Each row is a point. Each copy is the shape, with its points in the same order, turned, moved and blurred by noise. Say if it was mirrored as well.

Shape, 5 rows:
[[ -6  -8]
 [ -3   5]
 [ -2  26]
 [ 10  11]
 [-45 -33]]
Copy 1:
[[  5   9]
 [  0  -1]
 [-13 -20]
 [  3 -12]
 [-18  58]]
Copy 1 is: mirrored
Copy 2:
[[-15  -6]
 [-10   7]
 [ -1  26]
 [  6   8]
 [-60 -17]]
Copy 2 is: only turned
Copy 3:
[[ -4  -6]
 [ -5   7]
 [ -9  28]
 [  7  17]
 [-35 -41]]
Copy 3 is: only turned

Shape:
[[ -1   2 -15]
 [ 24  10  -5]
 [ -9 -35  -7]
 [ 16   2  -2]
 [ -2  12  13]
 [ -9 -18 -28]
 [  7 -27  -5]
 [-20  24  55]]
Copy 1, 8 rows:
[[ -7 -14  -4]
 [ 11   7 -15]
 [ 16 -46   2]
 [ 12  -4  -8]
 [ 11   3  16]
 [ -6 -37  -9]
 [ 21 -31  -5]
 [ 19  18  60]]
Copy 1 is: only turned
Copy 2:
[[  9  -2   2]
 [  2   1 -27]
 [ -2 -35  10]
 [  0  -3 -17]
 [-18  12  -6]
 [ 23 -18  12]
 [ -5 -35  -2]
 [-58  36  12]]
Copy 2 is: mirrored
Copy 3, 8 rows:
[[  6  17  -8]
 [ 28   6 -14]
 [-22  -8 -23]
 [ 25   2 -14]
 [ 16   4  11]
 [-15  17 -17]
 [ -5 -10 -21]
 [ 16 -23  52]]
Copy 3 is: only turned

Shape:
[[ 13  37  -1 -12]
 [-25 -14 -34 -13]
 [-22   0  38   6]
 [  7 -28  17  12]
 [ -3  -7  52  -3]
 [ -3 -19  11   4]
 [ 49 -17 -13  -9]
 [-12 -22 -10 -18]
 [ 16  44 -24  -4]]
Copy 1, 9 rows:
[[ 21  23  32 -29]
 [-34   6  -7 -21]
 [  6  23  21  30]
 [ 18 -10  -4  20]
 [ 21   2  35  35]
 [  6  -2   1  13]
 [ 31 -33  -2 -30]
 [-19 -11   5  -6]
 [ 22  30  17 -50]]
Copy 1 is: only turned
Copy 2 (9 x 4):
[[ 23  51  -4  -3]
 [ -9  -9 -41 -23]
 [ 34 -13  11  10]
 [ -4 -12  30 -11]
 [ 43  -5  30   4]
 [ 10 -12  10  -8]
 [-19  27  22 -45]
 [ 10  -7 -10 -29]
 [  0  60 -24  -3]]
Copy 2 is: mirrored
Copy 3:
[[ -1  17  28 -18]
 [ -1  -6 -39 -36]
 [-36  -7   1  21]
 [  8 -22 -14  24]
 [-32 -23  11  34]
 [  0 -19  -6  16]
 [ 48 -19  14   1]
 [  4 -27 -19 -12]
 [ 11  34  23 -23]]
Copy 3 is: only turned
Copy 4, 9 rows:
[[  8  30 -33  -7]
 [-37 -24 -35  11]
 [-19  18  23   5]
 [  4 -17  12   9]
 [ -8  15  31 -16]
 [ -7  -8   8   4]
 [ 33 -24 -26 -11]
 [-25 -24 -11  -6]
 [ 13  26 -52   9]]
Copy 4 is: only turned

Shape:
[[ -9 -11  50   1  20 -14]
 [ -1  16 -15 -16 -41   2]
 [ 15  13   9 -12 -58  12]
 [ 16   9  30  12  26 -24]
 [ 19  -4 -28 -14 -50  13]
 [ 11 -17  36  -2  22   9]
 [ -8 -13  27  29   5  -5]
 [ -7  -1 -15 -29 -41   6]
 [-23  19  12  -9   5  60]]
Copy 1, 9 rows:
[[  5   9  53  -9  24  25]
 [ -8   3  -2  -9 -35 -29]
 [-16  12  -5 -33 -44  -8]
 [ 29  22  23  -7  31  14]
 [ -9 -16 -26 -14 -41 -17]
 [ 15   0  30  -1   8  41]
 [-14  13  18   0  28  21]
 [-13 -16   7  -8 -40 -24]
 [-12  21  26  41 -45  27]]
Copy 1 is: mirrored
Copy 2, 9 rows:
[[-24  -6  32  21   2 -29]
 [ 18   2  -5 -20   0  34]
 [ 40  24   2   3 -11  30]
 [-14   4  12  -4  19 -46]
 [ 39  -3 -31 -10 -20  28]
 [ -8 -23  22  31   5 -28]
 [-29   3  -7  22   3 -19]
 [ 21 -11  -1 -13 -17  39]
 [  7 -34  11  31  43  34]]
Copy 2 is: only turned

Shape:
[[-13  -6  29   0 -22  12   9   4]
 [  3   9  26   2  -1  11 -37 -11]
 [  2  17  -3   6 -23 -31 -11  -1]
 [-13   8  -5   1   3  13  -2  -6]
 [ -6  15   4   1   5  13   0  -1]
 [  1  17  18 -12  -3  13   9 -14]
 [  3  -9  -6 -12  -6   9   5   2]
 [ 19   6 -11  -5 -19  -8 -20   3]
 [-11  12   2  -9   3 -32  -7   3]
 [ -3 -23  -6 -29 -10  14 -16   1]
 [ -9  -1 -11   4   7  -3 -16 -27]
 [ 60   6  -1   5 -23 -17   6  -3]
 [ 10   8   9   6   7  14   7   6]]
Copy 1, 13 rows:
[[-35  -7   8   6   1  11 -15  11]
 [  3  -2  -1 -17  24   4 -33  -1]
 [  4  18   5   7  -4 -30 -16  30]
 [-14  11 -18  -3  -4   1  -5   0]
 [-15  11  -7  -8   2  -3   0  -6]
 [-16  -2   6 -16  -9  -6 -10  -9]
 [ -2   2  -5   8 -12  10   1  10]
 [ 20  21   9  -3  -3  -1 -12  22]
 [ -2  -4  -8  -6  -2 -31  -2  30]
 [  3  -6 -14  -7  -9  30  -9  23]
 [  7   6 -30   2  -9 -12 -19   0]
 [ 34  13  48  18  -9 -12   0   4]
 [-12   8   4  -2   7   0  10 -11]]
Copy 1 is: only turned
Copy 2, 13 rows:
[[-22   3  -2 -15 -13  34   6  16]
 [  4  16   1  22 -18  26 -10 -12]
 [  3   0 -24  13 -18 -13  -5  23]
 [-10   2  -9   2  13  12  15  -8]
 [ -7   7  -3   5  14  13  10   1]
 [-10  29  -3  -6   4  17   9   6]
 [  3  -2 -17 -23   9  12   5   0]
 [ 22  -2 -28   3  -3   4  -9   8]
 [-10  -1  -4   1  -2 -22 -12  12]
 [  2  -2 -20 -28  -2  18 -16 -22]
 [  0   0  -9   3  -7  -9  16 -20]
 [ 55  17 -20 -10 -11   3   6  38]
 [  8   4   3  -2  15  24  12  11]]
Copy 2 is: only turned
Copy 3 (13 x 8):
[[-12   4   2 -12 -35  20  13   6]
 [-12   5  19  25  -4  34   4  -6]
 [ 14   8   8  20 -13 -22  -2   9]
 [-18   7 -11  -2   0   5   4 -15]
 [-10  11  -9   1   3  12  10  -6]
 [  1  21  -4  -8 -12  25   3 -10]
 [-12   3 -11 -14  -4   7 -12   7]
 [ -1   6  -6  22  -2  -2 -21  15]
 [  4  12  20  -3   6 -16   7   7]
 [-32   4   7 -12  -2  16 -30  14]
 [-10  -7  10   4   5   0 -13 -27]
 [ 40  -7 -24  19  -9  10 -24  27]
 [ -3   3 -17  -3   0  21  10   4]]
Copy 3 is: only turned

Shape (14 x 9):
[[  6  22  11 -19  22 -13  -3 -44  12]
 [ 34  14  10 -26   0  23  -7 -25 -14]
 [ 22  14 -22  35   7  17 -30  24  12]
 [ 23 -31  13 -28  19  21 -18 -13  -9]
 [ -4  -4   8 -23 -15  10  19 -37  -2]
 [ -2  -2 -31  31 -17 -15  -8  53   2]
 [  6   2 -10  36 -12  -1  -8  37  21]
 [ 21 -13 -22 -31   6 -17  45 -21 -20]
 [ 15  -9 -12 -41 -35 -20   8 -58 -30]
 [ 10  -9  14  39  -5  -6 -10 -41 -24]
 [-13 -16 -19  34  -4  -1 -35  10  17]
 [-22  -5  -5  30 -12  15 -11  33 -22]
 [ -9  21 -56  23  21  13  -6  14  12]
 [ 20 -32   4  -2 -23  27  13 -23   1]]
Copy 1 (14 x 9):
[[ 19  -6   5  -1  -6 -41  16 -22  -2]
 [  8  11  -3 -13  10 -35  -8 -16 -41]
 [-36  31 -35   5   3   3 -29   5   2]
 [ 25   8 -26 -10   2  -7 -14 -41 -36]
 [ 28  -3  14 -11  -8  -2  24  -2 -35]
 [-32   1 -26  -6 -15  41 -37  40  11]
 [-14  25 -22   0  -6  20 -27  31  16]
 [ 29 -51 -14  -6  17  -5  20  11 -31]
 [ 22 -31   4 -29 -32 -19  34   2 -60]
 [ 20  13 -25  33 -44 -27  -6   8 -30]
 [-16  32 -31   7 -31  26  -8  -4   5]
 [-20  12  -2  16 -19  39 -42   7 -23]
 [-49   6 -20  17  13  18   8   7  12]
 [ 35  25 -27  -5  -4  10   9  10 -45]]
Copy 1 is: only turned
Copy 2:
[[ 25 -14  18  -5   7   8  37 -15 -22]
 [ -1   6  18 -14 -31   4  26   9 -24]
 [  0  24  20  31   4   4 -44   5   1]
 [  3  12   9 -37 -22  27  14  -5  14]
 [ -9 -13   3  -3 -21  -5  51 -12   0]
 [-20   0  14  18  11 -39 -51   2  25]
 [-14  -1  23  31  13 -16 -34  11  32]
 [  2   8  26 -32 -16 -49  35 -26  11]
 [ 31 -15 -15 -13 -49 -42  54 -13  -5]
 [ 25 -23  28  25 -45   3   3 -28  13]
 [  2   0  -9  25   6   5 -34 -15  32]
 [-40 -15   4  11 -20  -7 -39 -17  16]
 [-19  33   7  28  23 -13 -25 -31  -7]
 [ -7  10   8   6 -45  -4  34   4  37]]
Copy 2 is: mirrored

Shape (15 x 12):
[[ 19  -4  -3  15   9  27 -30  31   8  -1   7  -3]
 [ 17 -20  30  -2  36 -15  11   5  10 -24  -3  22]
 [-38   8 -21  -2  -7   6  -2  -2 -37  -4   0  -1]
 [ -5  47   8 -31 -17  -2  26   9   6 -32 -14 -15]
 [-21  -1   7 -31 -41  32 -18  -6 -40  22  18 -12]
 [-50 -27 -17 -41 -12  15 -36 -21 -13  21 -13 -21]
 [-20 -19 -19 -34 -14  15  -4  -5 -15  10 -29  10]
 [  8  12  15  12 -11 -41   4  14   5 -20 -30   1]
 [  9  20   6  -7   4 -24  14   5  -7  17 -11 -17]
 [  6  13 -42 -22 -26   7 -13 -10 -17  15  23  -3]
 [ -8 -27  15  10 -13   3 -12  15  33   0   7  34]
 [ 31 -30  16  17  -1  -6  27  13   8 -34 -17  -7]
 [ 28  -9  31   1   8 -36 -12   2   8 -48 -34  24]
 [ 27  19  21  18  12 -12  16 -10   4 -12 -46  19]
 [-12  19  -8  -1 -19  11  -6 -32  -1  -2   6 -21]]
Copy 1 (15 x 12):
[[ -9   8 -14  -2  21   9   2  18 -30  26 -25  23]
 [  9  -9 -17  33  23  27   2   8  -6 -28 -13 -26]
 [-35  14  30  -3   0 -28 -10 -12 -13  12   4 -25]
 [  4  15  30 -24 -32  22  28 -18  16 -12  -4  -7]
 [-36  38 -15 -22 -32 -11 -16 -30 -38  23  27 -20]
 [-33  -4   2 -42  10  -9 -24 -22 -28  39  43 -45]
 [ -8  -6  12 -21  18  -9 -20 -38 -33   3  15 -19]
 [ 15 -34  10   2 -20  -3   0   6   9 -15 -29 -10]
 [ 13   1  -8   9 -13 -18  13 -15  25  13  -6 -11]
 [-12  16  15   1 -14 -17 -20 -20 -19  34  34  26]
 [ -7 -28  -9  17  -3  13  16  13 -60  -5   4 -10]
 [  0 -28 -13  31   1  34  -5 -18  -1  -4 -41   0]
 [ 22 -31   0  -1  -1  24 -22  27   1 -42 -26 -11]
 [  6 -22 -13  -3   7 -11  13  -5  15 -46 -26  -1]
 [-39  -4   1  -7 -11  -7   4 -10   5   7  25   4]]
Copy 1 is: mirrored
Copy 2, 15 rows:
[[ 28 -14   4  22  -8  41  25   5  11   7   7  -1]
 [ 10   5 -41  10  22  -8  -3  24  25 -10 -11  14]
 [-13 -17  23  20 -24  -7 -22   4 -22   2  26  17]
 [-24  24   1 -31  -5  25 -21  -6 -18   2  -5  44]
 [  5 -12  36 -21 -35  11  -3  41 -19  18  58  10]
 [ 22   3  58  15 -33  -2 -41  52 -19  12  20  -6]
 [ 17 -21  31   2   1   1 -34  37 -30   9   6  16]
 [  3 -12 -24 -19 -19  -5  -9  -7   0  -9 -36  18]
 [-11  -7   9 -21  -7  -9  -5  -4  15  23 -15  14]
 [-12 -17  21  -5 -11  22 -15  11 -30  41  27 -22]
 [ 32 -22 -19  -6   0  24 -20  17  13 -29  14 -18]
 [  1  -1 -21  -9  18   2  28  19  -5 -30 -30  10]
 [ 27   4 -59  -2  -5  -8  -4  15  -4  -8 -38  25]
 [ 27  -6 -23 -16  21 -20   1 -20  -3   3 -24  34]
 [  3  20  24 -12 -15  -2  -8  -8 -22  10  22  -8]]
Copy 2 is: only turned

Shape (17 x 12):
[[ -5  10   8 -33  41 -54  -4   2   3  23 -25  -3]
 [-18  26  12 -19   1   1  -1 -20 -14 -15 -11   7]
 [ -1 -32 -18   2  -4  -9 -33   8  23  27   1  44]
 [-19  -8  12 -12  34 -10 -17  -9  -7 -13  -4 -15]
 [-12 -18 -35  16  -5 -15 -40 -11  24  10 -25   6]
 [-37 -41  26  15  -6  -4  30  -6 -18  15 -34   4]
 [  3 -29  24 -32  -6 -12   5  15 -44 -23  -7   2]
 [ -9  -7 -16  17  13 -41  -7 -17  17 -17   9  -3]
 [-23  19  19 -35   6 -54   5 -37  16  13  38   1]
 [  3 -17 -18  18 -14   6  39  11  31  -1 -10  -2]
 [ -4  22   4  22   8  -5 -36 -16  17   1 -31  -4]
 [ -8 -27 -31 -10   1 -20  26 -11   9   3  -2  23]
 [-14   2 -34  12 -23 -35   8 -13   1  10   4 -11]
 [ -9 -10  -4   3   1   6  -4  -5   9   0  16 -28]
 [ 24 -12   3  24  42   3 -22 -20   4  11 -17   1]
 [ -8  14 -34   9  21 -24  21  14  27  11  19  -2]
 [ 13  -8   0 -15 -11  -7 -21  -7  17  15 -12   4]]
Copy 1:
[[ 17 -19   7   1 -34 -55 -29 -36   3  49 -20   1]
 [-24 -10  11  12  -1 -27   2 -26   2  -2 -12   1]
 [ 21 -19 -11 -25   7  32 -40 -23   8  27  -2  21]
 [  1 -14 -20   8   2 -43 -24 -30  -5  -1 -12 -13]
 [ 13 -19 -26   5  28  10 -44  -7   8  31 -31  28]
 [  0 -53 -20  17   3  -6  18 -18 -52  29  12   8]
 [-10 -47   5 -21 -29 -24   1   0 -18 -18 -12 -18]
 [  5 -15 -41  16  -6 -24 -19 -11  27  12   4  17]
 [-16 -23  -4  36 -44 -25 -12 -49  46  29   9 -14]
 [ 17   7 -31  -3  -6  10  29  21  -4  33  -1   9]
 [  6   5  -6  33  26 -15 -33 -20  -1   9 -25  33]
 [  2 -33 -29 -21   1  -4  12  -7  19  38  -1   3]
 [ -9 -27 -17  24   3 -11 -10  25  24  44  -2   7]
 [  6  -7 -23  21   8  -7  -7  -1  10   3 -11 -22]
 [ 51  -7  -6   9  33 -29 -20 -22  -3   2   3  10]
 [  3  18 -29  -1  -5 -19 -16   9  27  52  20  -1]
 [ 23 -13   9   7  -4  11 -18 -13   8  14 -30   9]]
Copy 1 is: mirrored
Copy 2, 17 rows:
[[-23 -27 -16  10  22 -60  33  14 -27  20   1  -5]
 [-27  -9 -11 -14  -7 -11  -7  -9 -23 -10  17   8]
 [  7 -41  -3   5 -10 -18  12 -28  28  21 -53  -1]
 [-17 -32  -7   9  23  -4  18  -8 -22 -13  11 -13]
 [ -2 -19 -32  19 -26 -15  25 -40  12   1 -31 -23]
 [-10  17  38  17   4 -24  -5 -13 -31 -27 -39 -16]
 [ 17 -23  11 -32  22 -19   2  11 -25 -42 -11   0]
 [-16 -25  -6  22  -5 -39  23 -25  24 -19  15 -16]
 [-53 -42  20 -20  -9 -52   6   7   6  15  33 -27]
 [  7  40  10  11   0 -13  12 -16  34  -5 -12  -8]
 [-16 -13 -26  26 -35  -1  31 -18 -15   7   1   6]
 [ -3   0   2 -10  13 -48  -2 -35  24  -3 -15 -13]
 [  7  -3 -12  11 -28 -45  -5 -16  18  -7  10 -36]
 [  3  -9   5   6   0   7  12  -9   6  -1  12 -34]
 [ 10 -23   3  31   7  -5  42 -41 -18  12   5  12]
 [ -4  -1  -8  30  13 -36  -1  -4  40  19  17 -12]
 [  3 -17  -6 -14 -17 -10  29 -11   1  15 -18  -7]]
Copy 2 is: mirrored
